Rows are points. Before rounding, the points of a table are all equally far from one centre. They may lie mostly on one side of it. Where is the centre, to within rounding?

Points, 7 rows:
|  -67 |  -57 |
|  166 | -379 |
|  -46 |  -44 |
| -147 | -253 |
| -120 | -114 |
|   38 |  -20 |
|  115 |  -31 |
Centre: |   49 | -219 |

Points:
| -128 |  298 |  -38 | -105 |
|  -28 | -123 |   -8 | -164 |
|  -17 |  222 |   91 |  -70 |
|  -81 |  160 |  197 |  -49 |
| -218 |   81 |  -41 | -269 |
|  -66 |  170 |   55 | -196 |
| -289 |  244 | -178 |  120 |
Centre: | -182 |   40 |  -38 |   16 |

Points:
| -173 |  -20 |  225 | -311 |   55 |  103 |  -49 |   58 |
|  -50 | -265 |   58 | -199 |  -22 |  196 |   54 |  138 |
|  -44 |  -86 |  187 |  -95 |  145 |  249 |  108 |  -17 |
|  -82 | -178 |  266 | -161 |  -70 |   34 |   14 |  102 |
|  -25 |  -76 |  239 | -246 |   91 |   18 |   71 |  158 |
|  -61 |   62 |  163 | -345 |   -2 |  215 |  -54 |  107 |
| -126 |  -86 |  286 | -141 |    8 |  183 |   24 |  190 |
|  -17 |  -52 |  207 | -163 |   14 |  269 |  146 |  -68 |
| -163 | -232 |  166 | -286 |   36 |  186 |   40 |   59 |
|   13 | -135 |  298 | -330 |   70 |  200 |    8 |   -1 |
|  -56 |  -36 |  178 |  -58 |  -64 |  288 |  -93 |   25 |
|  -72 | -163 |  122 | -244 |  136 |  307 |   -5 |  -22 |
Centre: |  -22 |  -82 |  142 | -194 |   13 |  159 |   -2 |   53 |

Points:
|  -67 |  -86 |  263 |   27 |   45 |    6 | -180 |   85 |  138 |   51 |   -5 |
|   49 |  262 | -239 |  -75 |  129 |  -32 | -264 |  -51 |  251 |   70 |  143 |
|  -61 |   65 | -200 |   77 |  162 |   96 | -249 | -110 |  265 |  -56 | -102 |
|  -98 |  205 | -116 |  170 |   55 |   39 |   79 |  102 |  249 | -223 |  107 |
| -100 |  -17 |   -3 |   -8 |  109 |  213 | -159 |  214 |   64 | -133 |  150 |
| -180 |   51 | -292 |  151 |  219 |   90 | -335 |  -54 |  280 |   40 |   70 |
|  -30 |  262 | -130 |  107 |  -10 |  174 |  -65 |  -82 |  384 | -181 |  160 |
|  -51 |   49 | -107 |  121 |  240 |   14 | -325 | -227 |  236 |   73 |    4 |
|   98 |   27 |  -65 |    4 |   14 | -100 | -150 |  148 |  254 | -152 |    0 |
|    1 |  322 | -120 |  -39 |   64 |  150 | -265 |   80 |  283 |  -29 |  296 |
|  112 |  151 |   38 |   62 |   57 |  -51 | -214 |   42 |  227 | -247 |  144 |
| -155 |  164 | -250 |  142 |  -47 |   30 | -206 |  -60 |   22 | -122 |   59 |
|   25 |   86 |    8 |   -8 | -130 |  167 | -311 |  -21 |  155 | -166 |  180 |
|  -80 |  183 | -307 |  108 |   34 |  203 | -136 |  123 |  104 |   -9 |  160 |
| -180 |   86 | -150 | -197 |  -40 |  -40 | -213 | -111 |  178 |   58 |  -36 |
Centre: | -135 |   61 |  -29 |   75 |   46 |   13 | -130 |   -9 |  241 |   42 |  186 |

Points (16 x 12):
| -104 | -253 |   90 |  270 |    8 |   45 |   52 |  271 |   79 | -256 |  -11 |  -37 |
|  158 | -246 | -113 |  212 |  -16 | -193 |  240 |  353 |   57 | -237 |   13 | -110 |
|   72 | -292 |  102 |  130 |   66 |  -85 | -240 |  145 |  244 |  -98 |  -29 | -111 |
|  145 | -288 |  -85 |  317 |  -22 |  -12 |   92 |  189 |   89 | -205 |  117 |   68 |
|   74 | -458 |  208 |   63 | -186 |  -76 |   62 |  -29 |  110 |  -97 |   45 |  -75 |
|  198 |   -5 | -166 |  110 |  -38 |  -97 | -162 |  225 |   93 |  -32 |  -19 |  -77 |
|  131 | -281 |  -46 |  282 |  158 | -181 |  -96 |   87 |  199 | -222 |    2 |   39 |
|   56 |  -21 |  -62 |   67 |  336 | -186 |  -12 |  -89 |  -43 | -209 |  -45 |   74 |
|   15 |  -70 |  -26 |  308 | -166 | -165 |  -11 |   72 |   41 |  -28 | -166 |  -68 |
|  129 | -394 |  221 |  122 |    2 | -130 |  -35 |  262 |   32 |   50 |   27 |  -72 |
|   97 | -109 |    6 |  110 |  353 |  -32 |  157 |   97 |   74 | -323 |  159 | -132 |
|  308 | -135 |   85 |  -54 |   95 |    0 |    1 |  -61 |   53 | -261 |  179 | -136 |
|  -11 |  -81 |  176 |  214 | -101 |   23 |  236 |   92 |  169 | -191 |  120 |  -68 |
|   20 | -186 | -304 |  191 |   20 | -160 |  -72 |  -17 |   -9 | -196 | -161 |   54 |
|  203 | -241 |   27 |  197 | -123 |  -91 |  -92 |  -19 | -142 |  -86 |  -47 | -209 |
|  114 | -257 |  -45 |  279 |   27 |   78 |   40 |   90 |  -36 |    1 |  101 |  156 |
Centre: |   32 | -204 |  -34 |   -1 |   65 |  -94 |  109 |   66 |   53 |  -83 |  -21 |  -82 |

Points, 24 rows:
|  -88 | -368 |   -1 |   -7 | -135 |   52 | -368 |  -17 |  -90 |  -15 | -235 | -111 |  -60 |   -3 |  -74 |   36 | -356 |   47 |
|  -32 | -120 |  -74 |  295 | -288 |  150 | -332 | -106 |   30 |  -39 | -259 |   51 |  -59 | -205 |  -88 |  112 |  -56 |  108 |
|  -26 | -134 |   15 |   29 |  -37 |   83 | -278 |  113 |  -57 |  -67 | -144 |   32 |  177 |  179 | -121 |  223 | -168 | -205 |
|   -9 | -244 |   86 |  317 | -123 |   73 | -191 |  110 |  108 |  222 |  -71 |   18 |   19 |  -44 |  175 |   66 | -316 |  -92 |
| -138 | -112 |  248 |   31 | -173 |   21 | -140 |  210 |    2 |   19 | -103 | -118 |   62 |  102 | -106 |    0 | -166 | -265 |
|   30 | -186 |   -6 |  201 | -321 |   39 |  -38 |  270 |  -27 |  191 |   31 |   68 |  -22 |  -20 |   12 |  158 | -409 |   -8 |
| -112 | -337 |  108 |   90 | -429 |  -41 | -160 |  -70 |   54 |   48 | -154 |  104 |    5 |   26 | -191 |  109 | -194 | -168 |
|  -49 | -175 |  119 |   20 | -240 |  152 | -379 |   44 |  -31 |  193 |  -76 |  173 |  -34 | -230 | -175 |   97 | -155 | -141 |
| -115 |  -39 |  -60 |   92 |  -38 | -155 | -145 |  143 | -251 |  172 |   71 |   17 |   67 |   32 | -228 |  -41 | -255 |  -78 |
|  -23 | -279 |  275 |  -52 | -235 |  -68 | -130 |  140 | -107 |   82 |  -81 |  215 |   98 |  -38 | -232 |   27 | -166 |   70 |
| -151 | -283 |    1 |  192 |  -90 |  -10 | -251 |   44 |    1 |   54 |  102 |  102 |    0 |  172 |   42 |  219 | -183 | -185 |
| -124 | -155 |  227 |  -68 |   43 |  154 |  -79 |   -9 | -222 |  -29 |  -61 |  166 |   76 | -181 |  -83 | -132 | -220 |  -88 |
|   75 | -181 |  230 |  371 | -164 |    5 | -214 |  205 |  -46 |  108 | -110 |  -69 |   33 |   49 |  -94 |   10 | -189 | -168 |
| -108 | -179 |  141 |  -60 | -155 |   68 |  -78 |   65 | -234 |  116 |   34 |  162 | -130 |  -22 |   49 |   67 | -373 | -131 |
|  212 | -318 |  108 |  174 | -187 |  122 | -234 |  202 |  -43 |   90 | -125 |   87 | -162 |  -31 |  -44 |  -69 | -351 |  -27 |
|  -66 | -199 |   20 |   73 |  -96 |  -14 | -210 |  200 | -191 |   13 |  -85 |  -19 |   40 |   34 | -303 |  216 | -283 | -245 |
|  -38 |  -61 |    6 |  -15 | -275 |  115 | -335 | -173 |  -79 |  210 |   -7 |   26 |  -46 |   31 | -122 |   38 | -318 |   18 |
|  -98 |  -11 |  137 |   77 | -234 |  113 | -287 |  -14 |    6 |   77 | -226 |   14 |  182 |   76 |  -82 |  265 | -210 |    8 |
|  119 | -204 | -131 |  167 |   44 |  120 |  -76 |   75 |  -43 |  197 | -135 |  -30 | -209 | -129 |  -88 |   -5 | -410 |  -86 |
| -243 | -199 |  126 |  259 |   21 |   74 |  -16 |  -75 |  -24 |  191 |   34 |  -78 |  105 |  -38 | -173 |   70 | -116 |  220 |
|  -21 | -202 |  166 |  -68 | -145 |  -82 | -112 | -149 |    1 | -113 | -162 |   58 |   19 |   48 |  -18 |   99 | -421 |  122 |
|   71 | -214 |  -46 |  184 |  104 |  189 | -289 |  124 |  195 |  140 |   33 |   40 |   -3 |  -46 |   10 |  -38 | -189 | -135 |
|  -32 | -137 |   13 |  150 | -239 |   68 | -189 | -132 | -195 | -127 |   -7 | -124 |   -5 |   97 | -141 | -116 | -440 |  -59 |
|   33 |  -60 |  151 |  186 |  -44 |  -99 | -349 |   14 |  120 |   97 | -152 |  122 | -196 |  103 |  -36 |   24 | -214 |  -67 |
Centre: |  -65 | -145 |   10 |  138 | -118 |   71 | -101 |   46 |   -6 |  -17 |  -63 |   53 |  -17 |  -58 | -116 |   22 | -192 |    5 |

Points, 31 rows:
| -189 |   86 |  -70 |   41 |  -91 | -112 | -210 |  273 |  -44 |  108 | -167 |  273 |   35 |   20 | -121 |  -69 |   77 |  -93 | -334 | -100 | -164 | -411 | -111 |   72 |
| -106 |  255 |   43 |   85 |   35 | -119 | -342 |   96 |   35 |  246 | -212 | -108 |   31 |  -27 |   13 |  -88 |  113 |   -8 | -233 |    8 |  -30 | -309 |   61 |   76 |
| -147 |  -53 | -120 |   28 |   17 |   17 |  -68 |  324 |  141 |  215 | -332 |  155 |   48 |  102 |  129 |  -94 |  -16 |   48 |   -3 |  -15 |  -50 | -289 | -130 |   41 |
| -158 |   85 |  -76 |   13 |  179 | -343 | -165 |  123 |  -23 |   84 | -102 |   82 |   67 |  -12 | -214 |   69 |   -3 | -218 | -280 | -143 | -243 | -385 |    1 |   60 |
|  -88 |  -63 |   47 |   57 |   82 | -196 | -139 |  416 |  171 |   88 | -142 |  -46 |  192 |   76 |  -63 | -145 |   -1 | -146 | -142 | -180 |  -82 | -231 | -101 |  108 |
| -164 |    1 |   55 |   41 |  -28 |   80 | -280 |  192 | -120 |  209 | -411 |  -67 |   74 | -140 | -125 | -122 |   16 | -139 | -157 |    3 | -106 | -239 |  -57 |  127 |
| -126 |   53 |  252 |  -41 |  -13 | -114 | -164 |  144 |   72 |   56 |  -63 |  -15 |  -33 | -239 | -195 |   65 |  -44 |   39 |  -96 |   18 | -105 | -288 | -149 |  296 |
| -201 |   74 |   89 | -144 |   -3 | -142 |  -92 |    5 |  -53 |  219 | -211 |   19 |  -58 |   28 |   45 |  -92 |   56 |  -66 | -191 | -155 |  122 | -345 | -159 |  244 |
|  -86 |  -12 |  -47 | -114 |  -13 | -160 |  -15 |  201 | -137 |  244 | -253 |  247 |  181 |  -42 |  -47 |   72 |  183 |   18 | -251 |  -14 | -325 | -233 |  -73 |  121 |
|  -95 |   18 |   12 | -117 |  184 | -104 | -144 |  142 |   22 |   82 | -268 |  -18 |  -90 |  -41 | -162 |  -76 |  151 |   36 | -297 |  -97 |  -75 | -364 |  -95 |  234 |
|  -80 |  219 | -105 |    2 |  116 | -215 |   75 |  252 | -122 |  192 | -172 |  -27 |  177 |   -8 |  -57 |   45 |  -58 |   40 | -207 | -288 | -200 | -327 |  -35 |   32 |
| -144 |   59 |   90 |  -27 |   -7 |  -47 |   13 |  102 |   22 |  207 | -414 |  -91 |   38 |  -22 |   33 |  -27 |  219 |   12 |  -10 |   12 |  -45 | -339 |  -29 |  181 |
| -187 |  148 |  -40 |   80 |   84 | -125 | -309 |  130 | -142 |  144 | -265 |  116 |   30 |   13 |  -61 |  -68 | -148 | -137 | -341 |  -14 |  -35 | -172 |  114 |  135 |
|  -82 |  -53 |  -84 |  -32 |  105 |  -42 | -232 |  353 |   20 |  106 | -274 |   22 |  174 |  103 | -246 |   49 |    4 |   79 | -133 | -253 | -142 | -108 |  -94 |  174 |
| -111 |  302 |   31 |   52 |   74 |   19 | -109 |  226 |   30 |   66 | -251 | -118 |  227 | -111 |  -30 |  -62 |   19 | -112 | -275 |  -68 | -196 | -277 |  -51 |  147 |
| -143 |  215 |  -76 |  125 |   69 | -161 |   16 |  156 |  -27 |  101 | -197 |   39 |   80 |   61 | -116 |  -36 |  -37 |  -52 | -183 |   76 | -271 | -497 |   49 |   33 |
| -256 |  115 |  100 |  -14 |   74 |  -84 |  -35 |  170 |  -52 |  244 | -239 |  135 |   25 | -165 | -139 |  -60 |   11 |   -7 | -217 |  -37 | -237 | -214 |  -14 |  191 |
|  -86 |   38 |   75 |   69 |   72 | -114 | -185 |  352 | -185 |  214 | -170 |  164 |  -46 |   23 |  -51 | -109 |   74 | -122 | -150 |  -28 |  -98 | -297 |  144 |  226 |
| -239 |   25 |  -65 |   15 |   22 |  -34 | -111 |  375 |  -75 |  110 |  -95 |  -55 |   57 |   15 |   24 |  -54 |   78 |  -36 | -276 |    8 | -110 | -484 |   -5 |  123 |
| -266 |  165 |   23 |   28 | -158 |   26 | -190 |  287 | -133 |   81 | -297 | -100 |  112 |  -58 | -114 | -153 |  -57 | -179 | -211 |  -35 | -249 | -253 | -147 |  -23 |
| -209 |   -4 |   23 | -193 |   23 |   13 |  -55 |  238 |  -73 |  240 | -184 |  -58 |  138 |    8 | -213 |  -21 | -162 | -151 | -211 |   81 |  -97 | -351 |   20 |  168 |
| -125 |  -89 |  127 |  201 |  179 |  -64 |  -65 |  214 |  -51 |   96 | -110 |   95 |   90 |  -12 |   69 | -195 |  -59 |  -93 |  -77 |   93 | -174 | -334 |  -20 |  176 |
| -176 |  -85 |  -24 |  -15 |   -6 |   58 |  -47 |  400 |  -63 |   73 | -176 |   -3 |   15 |   47 | -128 | -218 | -214 |  -66 |  -86 |  -37 | -256 | -343 |  -89 |   81 |
| -336 |  185 |   84 |   68 |  -46 |  -56 | -193 |  174 |  215 |  228 |  -64 |  -73 |   80 |  -89 |  -52 |   40 |   30 |   -8 | -203 | -142 |  -61 | -221 |  130 |   15 |
| -143 |  105 |  -21 |  164 |    8 |  -41 | -156 |   99 |   44 |  -90 | -109 |  -63 |  100 | -107 | -190 |  163 |   65 | -170 | -287 |   53 | -275 | -410 |  155 |  149 |
| -182 |   14 |   12 |   91 | -112 |   27 |  -57 |  289 |  -99 |  212 | -389 |   -4 |  199 |   -3 |  -41 | -123 |  122 |  -83 | -111 | -110 |  -84 | -357 |   25 |  -49 |
|  -97 |   55 |    8 |   75 |   86 |   18 |  -99 |  329 |  -23 |  177 | -262 |   26 |  102 |   84 |    6 |  -96 |  -30 |   81 | -138 |   -5 | -191 | -345 |   23 |  238 |
|  -90 |  -11 |  -12 |   95 |   99 |  -67 |  -93 |  188 |  -67 |  309 | -175 |  -45 |  128 |  -53 |   22 |  -43 |  -97 |  -53 | -391 | -103 | -165 | -244 | -164 |  218 |
|  -43 |   -7 |  -83 |   46 |    8 |  195 |   -4 |  224 |  -23 |  162 | -142 |  -12 |  155 | -139 |  117 | -219 |  -68 |   43 | -257 |  -65 |  -23 | -275 | -185 |  126 |
| -139 |   17 | -132 | -280 |   70 |  111 | -184 |  176 |   29 |  138 | -264 |  208 |  -71 |   59 | -294 | -114 |  -37 | -105 | -185 |   85 |  -97 | -170 |  168 | -115 |
|    8 |   16 |  -38 |   20 | -162 |   37 | -424 |  105 |   74 |  247 | -237 |  157 |   18 |  -76 |   -9 |  -73 |  -52 | -220 | -176 | -155 |   27 | -404 |  -68 |   50 |
Centre: |   46 |    7 |    6 |  -33 |  -36 |    6 |  -73 |   74 |  -53 |   17 |  -55 |   10 |  -45 |   44 |  -21 |  112 |   10 | -118 |  -98 |  -59 |  -99 | -116 |  -52 |  -90 |

Points, 31 rows:
| -135 | -160 |    7 |  399 |  -74 |  187 |   67 |  255 |  108 |   64 | -124 |  -26 | -258 |  -55 |  -95 |   58 |   -6 |   51 | -193 |  161 |  -91 |   79 |   80 |  -22 |
|  -86 | -171 |   -8 |  309 |  110 |  185 |   74 |  141 |  -35 |  183 |   -5 |   13 | -178 | -199 |   26 |   12 |  135 |  119 | -364 |  103 |  -90 | -196 |  220 |  -27 |
| -145 | -187 |   91 |  160 |  114 |    8 |  -60 |  124 |   99 | -109 | -179 | -133 | -139 |  -71 |   94 |   23 |   13 | -167 | -244 |  204 | -123 |    5 |  241 |   15 |
|  -20 | -200 |  -61 |  272 |  179 |  -37 |   46 |  228 |  -90 |  -73 | -109 |  -25 | -228 |   -3 |  285 |  183 |   -3 |  144 | -146 |  290 |  -64 | -216 |  206 |   50 |
|   84 | -106 |   88 |  184 |   51 |  128 |    6 |  395 |  212 |   46 | -159 |   84 | -327 |   24 |   86 |  161 |   42 |   33 | -256 |  186 |  -73 | -182 |   92 | -124 |
|  145 | -134 | -167 |  200 |   30 |  168 |  134 |  209 |   82 |  212 | -134 |   23 | -252 |  -79 |   -3 |  -81 |  104 |  145 | -208 |   40 |  158 | -143 |   48 |  -76 |
|    1 | -217 |   65 |  136 |   22 |  139 |  -10 |  357 |   68 |  148 | -151 |   68 | -207 | -107 |  -40 |   82 |  -13 |  180 | -253 |  208 | -177 |    8 |   96 |  109 |
|    8 | -110 |  148 |  344 |   62 |   61 |   86 |  186 |   62 |   32 |   15 |  -99 | -174 |   11 |   92 |   52 |   68 |   28 | -203 |   77 |   15 | -182 |  322 |  267 |
|  -88 |  -60 |  -25 |  443 |  164 |  121 |    6 |  262 |   26 |   14 |  -36 |  -55 | -279 |  -87 |  123 |  246 |   89 |  203 | -368 |  217 |   81 | -117 |    5 | -137 |
|   66 |  -23 |   39 |  214 |  146 |   55 |  -55 |  202 |  105 |  -47 | -190 |   17 | -317 | -187 |   96 |  -20 |  163 |   66 | -284 |  188 |  -53 | -208 |  219 | -192 |
| -137 |  155 |  317 |  271 |  164 |   39 | -111 |  148 |  168 |   60 | -101 | -151 | -150 |   34 |   97 |   97 |  311 |   -4 | -158 |  160 |   20 | -197 |  101 | -128 |
|  -13 | -289 |   12 |  338 |   98 | -147 |   -1 |  248 |  -31 |   89 | -101 |  -33 | -239 |  -76 |  -57 |   17 |   65 |  176 | -404 |   92 |  -91 |  -53 |  186 | -159 |
| -241 |  -92 |  -11 |  367 |  114 |   29 |   49 |  259 |  211 |  -29 |  -30 |  -63 | -140 |   71 |  104 |  -40 |   78 |   96 | -203 |  280 |    8 | -159 |  188 |  -71 |
|  128 |   13 |   85 |  167 |   22 | -153 |  -35 |  213 |  134 |  144 | -209 |   41 | -382 |   70 |  -10 |   23 |  -34 |  158 | -285 |   49 |  -65 | -178 |  202 | -114 |
|    3 | -208 |  102 |  308 |   74 |  228 |    0 |   58 |   15 | -129 |  -38 |  -32 | -234 | -114 |   63 |  109 |  -43 |  126 |  -62 |  168 |  -82 |  -61 |  185 |  -95 |
|   74 |  -71 |   92 |  277 |  -58 |   20 |  102 |  141 |  179 |   57 | -200 | -239 | -191 | -132 |  226 |   37 |   22 |  201 | -118 |   97 |   31 | -149 |  152 |  -28 |
|    3 | -113 |   64 |  288 |    2 |   22 |   68 |  219 | -103 |   30 |  -99 |  -49 | -188 |   78 | -276 |   33 |   17 |   84 | -262 |  131 |  102 |  196 |  343 | -193 |
|  -50 | -292 |  -97 |  342 |  244 |  -65 |  -23 |  153 |  -13 |  -71 | -145 |    9 | -228 |  -43 |  -49 |  120 |   11 |  124 | -162 |   -5 | -148 |  -37 |  234 |  100 |
| -241 |   87 |  123 |  197 |  184 |  184 |  -90 |  210 |   66 |   22 | -177 |  -98 | -316 |   28 |  106 |  191 |  -53 |  227 | -157 |  138 |  -66 |  -55 |  107 |  121 |
|  -70 | -262 |   19 |  183 |  215 |  142 |  -19 |  225 |   -8 |  -70 | -154 |  -31 |  -92 | -139 |  193 |   17 |  227 |   67 | -320 |  -46 |   12 | -126 |  100 |   50 |
|  -51 | -174 |   14 |  149 |   11 |  156 |   68 |  113 |  149 |  178 |  -19 |   53 | -226 |  -27 |   92 |  -49 |   88 |  -15 | -157 |  147 | -178 |  -98 |  188 |   27 |
| -186 |  -99 |   54 |  193 |  215 |  256 |   20 |  136 |  -70 |  219 |  -34 |  -89 | -149 | -238 |   31 |   37 |  187 |   99 | -125 |  251 |   99 | -174 |  222 |   28 |
|  -14 | -103 |  -10 |  309 |  117 |   50 |  111 |  188 |  244 |  138 | -102 |  149 | -207 |  151 |  -80 |  132 |  137 |  271 |  -65 |  209 | -150 | -158 |   55 |   10 |
|  -86 |   26 |  -38 |  233 |   46 |  277 |   33 |  348 |  136 |   31 |  -39 |   -9 | -244 |  -98 |  168 |  118 |  247 |  115 | -117 |  246 |   60 |  -77 |  214 | -104 |
| -125 | -172 |  -74 |  350 |   98 |  236 |  145 |  235 |  113 |    5 | -160 |  -60 | -309 |  -22 |  -61 |   70 |  202 |   89 | -331 |  287 |  -30 | -134 |  131 |    4 |
| -256 |  -97 |    1 |  209 |  223 |   98 |  183 |  182 |   72 |  -46 |  -70 |  -38 | -200 | -124 |   71 |   17 |   33 |  230 | -194 |  143 | -124 |  -97 |  216 |   53 |
| -109 | -135 |   63 |  290 |  102 |  171 |  102 |  263 |   71 |  140 |  -54 | -101 | -165 | -203 |  -59 |  -67 |   48 |   12 | -331 |  230 |  -72 | -136 |   80 |   55 |
|  171 |  -93 |  -87 |  356 |   67 |  125 |   48 |  283 |    1 |  -15 | -145 |  -74 | -176 |  -80 |   16 |   51 |    5 |  125 | -200 |  335 | -148 |  -32 |  298 |  -26 |
| -142 | -123 |   79 |   74 |  -35 |    6 |  -35 |  369 |  124 |  102 |  -21 |  -56 | -205 |  -21 |  124 |  -76 |  -33 |  -66 | -225 |  170 |  112 |  -10 |   31 |   -6 |
|  -82 | -247 |  -73 |  225 |  144 |  -60 |   54 |  349 |   74 |   16 |  -22 |  148 | -101 |  -62 |  104 |   75 |    5 |   90 | -142 |  169 |   33 | -258 |  162 |  164 |
| -193 |  -65 |  -39 |  288 |  172 |   72 |  130 |  374 |  117 |  116 |  -27 |   33 | -248 |   82 |    5 |  313 |  105 |  104 | -337 |  -51 |   10 |   51 |  104 |   53 |
Centre: |  -27 |   -6 |  -16 |  119 |   46 |   -8 |    4 |  169 |  -61 |   29 | -117 | -102 |  -75 |   42 |  -87 |  201 |  138 |   81 | -163 |  119 |   36 | -128 |   91 |  -38 |
